Rows are points. Before rounding, the points of a table are all equally far from one centre. They may lie mostly on one side of it. Where is the centre, to within rounding?

Points (8 x 2):
[[-63 -12]
 [-46  45]
 [-58  25]
 [-49  41]
 [ 25  65]
 [-64  -6]
 [-57 -33]
 [ 11  68]]
Centre: [ 6 -3]

Points, 13 rows:
[[  32   26   -5   81  -31  -22   55  -12   61]
 [  89  -15   10   46   -3  -32   59   25   87]
 [   7   32   26   53  -60    9    7   14   18]
 [  58   44   20    2  -42  -40    2  -10   66]
 [  86  -81    6   -6   14  -45   19   -8   30]
 [  43   22   13    2   -5  -34   43  -51   67]
 [  90    7   36    9  -81   14   56  -35   16]
 [  70    0   41   21 -104   17   25  -23   47]
 [  96  -13  -50    0  -97    3   43   26   69]
 [  -6  -39   24   -5  -64   25   73  -30   37]
 [  13  -13  -28   10  -70  -47    2    1   98]
 [  57  -28   51   51  -88   34   12   11   41]
 [ 101  -40   15   41   -6  -40   42   28  -18]]
Centre: [ 50 -27 -12  16 -40  -6  28   2  31]

Points (27 x 20):
[[ -8  40  -8  17 -31  38 -16  24 -14  28 -47 -24 -25 -34  18  67  30 -48
   22 -33]
 [  1  50 -22 -42  13 110  17  45 -31  30 -21 -50  27   3  58  22   2 -62
   28 -18]
 [ -3  47 -17  -1  50  71 -18  40 -51  62  11 -14 -11 -81   2  18  56 -21
   56   5]
 [ 11  52  14 -35 -19  49   2  60 -22  28 -46 -20  -7 -57   8  52  18 -36
   50 -33]
 [-27  47  -8  21 -18  61  -7  -1  -5  18  -5  26 -42 -33  34  62  61 -31
   14 -41]
 [ 18  -1  -1 -30 -14  36  15  48 -13  54 -25 -32  23 -74 -31  37  58   2
   28   8]
 [  0  55   7  28 -30  29  -7  31 -48  55 -30  -2 -21  -8  38  63  51 -19
   36  20]
 [ 18  49 -14  11 -14 121   4  47 -20  29 -47  -7 -29 -35  15  31   4 -22
   42 -32]
 [ -8  29 -39  13  -2  55 -38  36 -23  33 -36 -46  15 -34  53   7  43 -25
   51 -54]
 [ 14  53   3  26   7  96  -5 -16 -31  68 -31 -15 -36 -15  20  49  45 -28
   27 -50]
 [ 29  84 -30   0  -8  30  28  39 -42 -14 -56  34 -46  -9   5  41  31  28
   26 -24]
 [-12  59   5  17  -7  67  -7  59 -10  41 -32   2 -28   2  22  13  51 -30
   41  25]
 [ 10  38 -16  15 -35  50   2  52  -7  39 -40 -15  -2 -24  -4  -5  70  20
   49  28]
 [ 30  78 -28   5 -32  41   5  -9 -18  14 -11 -48   0  24  52   8  46 -46
   41 -46]
 [  9  61 -45 -40  -8  72  29  54 -62  40 -52  -1 -15  -8  14  21  60  -1
  -17 -18]
 [ -1  47  31  19 -19  20 -12  34 -36  44 -50 -39 -21 -26  35  12  41 -25
    0 -27]
 [ 15   3 -22  -3  22  57  30  53  -2  62   3 -32  26 -34  -7   1  16 -37
   63 -53]
 [ 50  -4 -11 -15  -1  51   5  64 -57  31 -42  35 -31 -46  22  49  24 -12
   20   2]
 [ 17  55   2 -16  -5  44  -7  75  -1  32  -4 -42 -63 -17  15   1  48 -19
   12 -30]
 [  3  54 -57  10 -18  93  32  23  -1  78 -28 -36 -31  13  35  27  24 -16
   34   7]
 [ 13  48 -29  25  19  56   5  40 -20  52  -2 -30 -49 -19  36  14  71 -42
   15 -21]
 [ 22  68  18  -1 -28  50  38  47  16   5   1   4 -52 -18  -1  33  33 -20
   19 -42]
 [  7  56 -15 -17   3  87 -19  57 -29  24 -55  22 -12  -9  31  -4  65  -6
  -14   2]
 [  4  23  23 -27 -10  41  -5  48 -35  49 -17 -10 -18   4  -2  62  53 -46
   49 -35]
 [ 35  28  -9 -12 -27  83 -10  48 -15  75 -32 -16 -17  -6   9  32  36 -39
   46 -12]
 [ 13  20   1   1  21  93   8  48  26  31 -62  11 -49  -8  22  14  14 -17
   15 -17]
 [ 10  37   0  23  36  49 -12  41 -20  10   2 -19 -41 -45   8 -17  48 -55
   49 -26]]
Centre: [  7  30 -15 -25  21  47   1  -9 -26  11  12 -16   3 -10  16  23  -2  24
  15   0]
